Rows are points. The points of each table are mixes of a few directions, plus a little noise. Count the directions of each table, and those that both share. Where both have some left over, give the other angles between the two spaces (their principal angles), to ten degrees, smallest first.

First:
[[ 1.6  1.9 -1.7]
 [-0.1 -0.1  0.1]
 [ 3.7  4.4 -3.9]
 [-3.2 -3.7  3.3]
 [ 1.9  2.3 -2.0]
 [-3.9 -4.7  4.2]]
Second:
[[ -1.3   1.2   4.0]
 [ -0.8   0.7   2.5]
 [  0.7  -0.6  -2.0]
 [  3.5  -3.2 -10.6]
 [ -0.1   0.1   0.3]
 [ -1.2   1.1   3.7]
 [ -0.7   0.7   2.2]]
Directions: first 1, second 1, shared 0; angles 60

First, 5 rows:
[[ 2.3  1.6 -3.7  3.6]
 [-1.2 -0.7  3.8 -2.7]
 [-4.0 -3.6 -5.8 -1.3]
 [ 1.9  2.0  6.7 -1.0]
 [ 1.1  0.8 -0.9  1.4]]
Second, 6 rows:
[[ 3.1 -1.6 -2.4  3.2]
 [ 0.4  7.3  0.7  1.1]
 [ 3.2  1.5 -3.1  4.0]
 [-4.0 -3.8 -0.3 -3.7]
 [ 0.6 -1.7  1.6 -0.5]
 [-3.3 -1.8  3.4 -4.3]]
Directions: first 2, second 3, shared 2

First, 7 rows:
[[  3.0   2.3   0.6  -3.0  -2.1  -0.8   0.4  -1.3]
 [  2.4   1.9   0.5  -2.5  -1.7  -0.7   0.3  -1.1]
 [  2.7   2.1   0.6  -2.8  -1.9  -0.7   0.4  -1.2]
 [-10.6  -8.3  -2.2  10.9   7.5   2.9  -1.4   4.8]
 [ -0.5  -0.4  -0.1   0.6   0.4   0.1  -0.1   0.3]
 [  2.8   2.2   0.6  -3.0  -2.0  -0.7   0.4  -1.2]
 [  0.2   0.2   0.0  -0.2  -0.2  -0.1   0.1  -0.1]]
Second:
[[ 1.0 -2.1  0.5  2.7 -3.5  0.9  0.8  1.0]
 [ 5.6  4.9  1.0 -7.2 -3.4 -2.8  0.5 -2.7]
 [ 0.6  1.7  0.1  1.2 -1.3  3.1  0.3 -1.9]
 [-0.3  2.5 -0.4 -5.9  4.3 -4.1 -1.1 -0.5]
 [ 0.2 -6.1  1.0  0.5  1.6 -2.3  1.2  6.5]
 [-3.9  2.6 -1.2  2.6  4.5  4.9 -1.1 -2.9]
 [-3.2 -3.5 -0.9  6.2 -2.3  0.3 -0.5  0.5]]
Directions: first 1, second 4, shared 1

First, 10 rows:
[[-5.5  2.0  0.1  5.3 -2.0 -3.5  2.9 -1.4 -4.8  2.4  3.4]
 [ 0.2  0.8  2.6 -3.6 -2.8 -0.8 -1.8  0.4 -0.8 -1.5 -1.7]
 [-3.4 -1.9 -0.4  1.2  3.6  2.8 -0.2  1.6  1.3  3.1 -2.4]
 [ 3.3  1.7  0.0 -2.9 -1.9 -0.2 -3.5  2.0  4.8 -1.2 -1.6]
 [ 2.9  1.5 -0.7  0.3 -2.0 -1.9  0.4 -1.0  0.0 -1.9  2.4]
 [-4.6  0.0  3.0 -0.9 -1.4 -0.6  0.2 -0.2 -4.0  0.8 -1.3]
 [ 2.3 -0.2  4.2 -6.5 -3.2 -0.3 -1.3 -1.0 -2.9 -4.0 -2.0]
 [ 5.1 -1.1 -8.8  7.2  6.8  2.7  1.1  1.2  9.1  2.4  3.4]
 [-3.1 -1.3  2.8  0.1 -0.9 -1.1  3.7 -3.3 -8.4 -0.9  1.4]
 [ 2.6 -1.4 -2.6  0.0  3.6  3.0 -1.5  1.9  5.6  0.7 -1.6]]
Second, 8 rows:
[[ 0.2  0.7 -0.1 -0.8  1.1 -0.7 -0.1  0.2 -0.4  0.6  0.4]
 [ 1.1  3.1 -0.2 -3.6  5.1 -2.9 -0.7  1.0 -1.9  2.8  1.7]
 [ 1.1  3.0 -0.2 -3.5  4.9 -2.8 -0.7  1.0 -1.9  2.7  1.6]
 [-1.6 -4.6  0.3  5.3 -7.4  4.2  1.0 -1.5  2.8 -4.1 -2.5]
 [-1.4 -4.0  0.3  4.7 -6.5  3.8  0.9 -1.3  2.5 -3.6 -2.2]
 [-1.7 -5.0  0.4  5.8 -8.1  4.7  1.1 -1.7  3.1 -4.5 -2.7]
 [ 1.2  3.5 -0.3 -4.0  5.6 -3.2 -0.7  1.1 -2.1  3.1  1.9]
 [ 1.2  3.3 -0.3 -3.8  5.3 -3.1 -0.7  1.1 -2.0  2.9  1.8]]
Directions: first 4, second 1, shared 0; angles 90
